Every row gives one point. To make a cloud, some directions were put in groups of two or more. Within a group, all points are equally far from the middle, so they leave a hole (a ring in 2 directions, a hollow ball in 3). The other directions are filled evenly. Then the cloud was stretched, turned, moved and blurred a little. Count the holes, and give their numbers of directions, smallest first.

Cloud (22 x 3):
[[ 45  12  25]
 [ -1 -20  49]
 [-14 -43  10]
 [-13 -39  27]
 [-18 -25  42]
 [-51  -3   4]
 [ 18 -20  46]
 [ 52  -9  30]
 [  2 -10 -30]
 [ 35  12  38]
 [-30  -2  59]
 [-35 -25  16]
 [-49  -6  49]
 [-44   2  61]
 [ 11  31  52]
 [  9 -65  -8]
 [ 36  12  36]
 [ 19   8 -26]
 [-47  -2  54]
 [ 23  33   2]
 [ 32  24  32]
 [ 15 -50  28]]
Holes: 1 (2)

Cloud:
[[-44   4  34  30]
 [ -4  15 -22  34]
 [-22  19 -39  11]
 [ 31 -41 -23  58]
 [-35 -17  11   1]
 [-19  30  32  46]
 [-74  23  10  37]
 [-37   0  19 -66]
 [ 45  76 -12 -19]
 [-75  25  14  37]
 [ 34 -30  19 -42]
 [-22  39 -36 -30]
 [-45 -22 -24   5]
 [-14 -23   6 -43]
 [-19  18  10 -33]
 [-42  39 -62  36]
 [  4  47  57 -33]
 [  0 -19   6   7]
 [-21 -30 -21  31]
 [ 28 -33  24 -40]
 [-28  -3  16  44]
 [ 18 -11  11   6]
 [ 12 -48  41  41]
 [-27  22 -53  33]
 [ 43  -4  29 -18]
 [ -9 -40 -22 -44]
 [ -7 -22 -22  28]
 [ 20  13  46 -42]
 [  3  -5  -7  56]]
Holes: 0

Cloud, 52 rows:
[[  5 -32  27 -43  29  54]
 [-39  13 -26 -50  41  37]
 [-10 -38 -26  31  14  49]
 [-72  -8   9  -8  46   9]
 [-14 -37 -22 -14 -24  52]
 [-44 -38  27  14  12  52]
 [ 49 -13 -20 -13  64  29]
 [ 24 -44  -9 -11  58 -17]
 [-25  19 -39 -47  48  28]
 [ 18  33 -33  -2  54 -40]
 [-59  10  25 -45  -9   2]
 [  6 -12  37 -26  31  59]
 [ 20 -39  -8 -39  29  59]
 [ 27  27  -9 -35  53  45]
 [-31 -37  47  -3  24  43]
 [ 40  28 -28  31  53  -1]
 [ -3  33  26 -50  20  33]
 [ -2 -39 -26  -2 -28 -33]
 [  7 -42 -41  25  43   7]
 [ 28 -51 -32 -15 -20   3]
 [ -1  42  -7  49  31  13]
 [-31 -34   0  23 -38  27]
 [-42  14 -30 -11  19  53]
 [ 23  37 -37  -1  -3  23]
 [ 18 -48 -38 -17  -9 -19]
 [ 14  23  41  -5  -4 -46]
 [-55 -30  29 -41 -20   1]
 [ 14  -3  31 -36  38  53]
 [  4 -30  54  24 -14 -17]
 [ 47 -36 -12  -5 -20  34]
 [-21 -34  22  22  47  50]
 [ -3 -30 -60 -24  38   7]
 [ 44 -12  27  -1  -4 -42]
 [ 26 -45 -41 -14  48  24]
 [ 24 -50 -24 -31 -22  19]
 [  8  -8  51   5  44 -23]
 [-71 -18  27  16 -11  13]
 [ 18   9   9  18  42  62]
 [-10 -23  40  35  15  48]
 [ 22 -49  18 -12 -25 -27]
 [-52   6   1  25 -30  14]
 [ 41 -18  32 -26  -3 -31]
 [ 67 -13 -31   1  37   7]
 [-44 -34  -1   8  53 -17]
 [ 31 -47 -42 -13  42  14]
 [ 42 -44 -31  28  14  -2]
 [-47  -2 -31  12  61   4]
 [ 48   3 -11 -38  60  17]
 [-17 -16 -21 -55 -33  -9]
 [ 10  23  14  -2  46  58]
 [ 45 -39 -35  -5  48  16]
 [-18 -35 -15 -24  12 -51]]
Holes: 2 (2, 4)

Cloud (72 x 8):
[[ 56  -1  12  38  20 -22  69  33]
 [ 10 -42  53   7  13 -15  20  30]
 [ 39  17 -32  49  12  -3  46  48]
 [ 14   6 -23 -70   0 -24  16 -31]
 [  3 -31 -42 -66  -2   5 -38 -25]
 [ 41 -22 -33  32 -17  34 -47 -52]
 [ 30   3  -4   4   2  57 -44 -63]
 [ 63  35  15  57   1 -20  36  -3]
 [ 48  36 -58 -11 -25 -42 -21  -8]
 [-12  39 -13   2 -44 -29  24 -45]
 [ 63   7  36 -17  -6   0 -51  17]
 [-38  41  -6 -53  10 -41  14  24]
 [-21 -40  18   7  -7 -10  26  29]
 [  6   4   1  40 -38 -21 -36  37]
 [-23  26   5 -22 -51 -66  31  24]
 [ 10  38 -27   6  40   2  -6 -12]
 [ 25 -33  34 -33  22 -47 -10  19]
 [ -1   4   3  88  71   5  13 -11]
 [ 52  27  12   0  -3 -37 -18  -5]
 [ 38  61 -23 -46 -33 -33 -44 -31]
 [ 15 -45  14  -7   8 -18 -32 -10]
 [ 51  10   2  11 -12  14  77 -23]
 [ -7  28 -36   4   2 -62  25   0]
 [  7  13 -34  36  36 -16  50 -11]
 [ 15  23  -2  79   1 -51 -11   6]
 [  7   8 -20  20  20 -63  50 -19]
 [ -3 -44   6  29 -42 -39  25  -7]
 [-10 -37 -34  19  -1 -42  70  17]
 [ 58  65  -7  -8 -13 -17   1   9]
 [-22  28 -26  45  26  14  31 -48]
 [  3  34  -6 -48 -13 -45 -32 -48]
 [ 18  12  -1 -43  10  70  -1   3]
 [-26  28  11  -1  -1 -36  -6 -50]
 [ 30 -38 -21 -60 -43  -5  51  14]
 [ 18  35  -5  26 -27  10  50 -44]
 [-31  30 -24  43  12  24  10 -43]
 [ 31  -9 -40 -27  31 -20   6 -81]
 [ 40 -10 -68 -24 -36  14  11   3]
 [ 40 -34  40 -22 -15 -24 -56   1]
 [ 44  21   3 -96   9  18 -19 -24]
 [  7   2 -17 -49   5   2  32 -68]
 [ 36   2 -12 -38 -38   9  -6 -19]
 [ 72 -54  36  20  22  -7   0  -1]
 [ 35   3  23 -37  35  12   7  -8]
 [ 37  -1  11 -19 -20 -44   6 -66]
 [ 39  40   4 -12  32  -3   9  37]
 [ 25 -50   0 -35 -36 -38  23   9]
 [ 50 -22 -19  64   1 -27  -3   6]
 [ -4 -19 -35 -15  12   8   7 -20]
 [ 49 -13 -53 -24  15 -10  14 -59]
 [ 24 -19   1  19  58   2  73  27]
 [ 15 -36 -10  12  23  -3 -29  45]
 [ 23 -22  51  -6  18  -7  50  37]
 [-25  48 -37   8 -15 -12  18 -44]
 [ 31 -34  -3  66 -27 -35  20   7]
 [ 64  -5  29  45  56 -36  -1 -35]
 [  5  14 -48  12 -12 -13 -30  26]
 [ 64 -11  19  52  25  -8 -17 -30]
 [ 65 -20 -54   9   9 -39 -14 -16]
 [ 43 -38  15  46  10  40   8  37]
 [  5 -53  26 -12  29 -25  33  32]
 [ 26  20 -52 -21  28 -32 -32 -18]
 [ 20 -61 -10  20  44  -4   7 -21]
 [ 10 -10 -12 -26 -45  11  54  21]
 [ 31  31  10 -13  23  33 -37 -55]
 [  7  21  -5  10 -34 -59 -42 -13]
 [  5  -5  22 -43 -49 -45 -64 -53]
 [ 55   0  27  33  31 -25  -6 -38]
 [ 31 -28 -14  18 -11   1 -34  28]
 [ 17  15  10  24  53 -31  75  -4]
 [ -4 -37 -24   8  -2 -58  59   8]
 [ 46 -28   9 -11  45 -51 -25 -15]]
Holes: 0
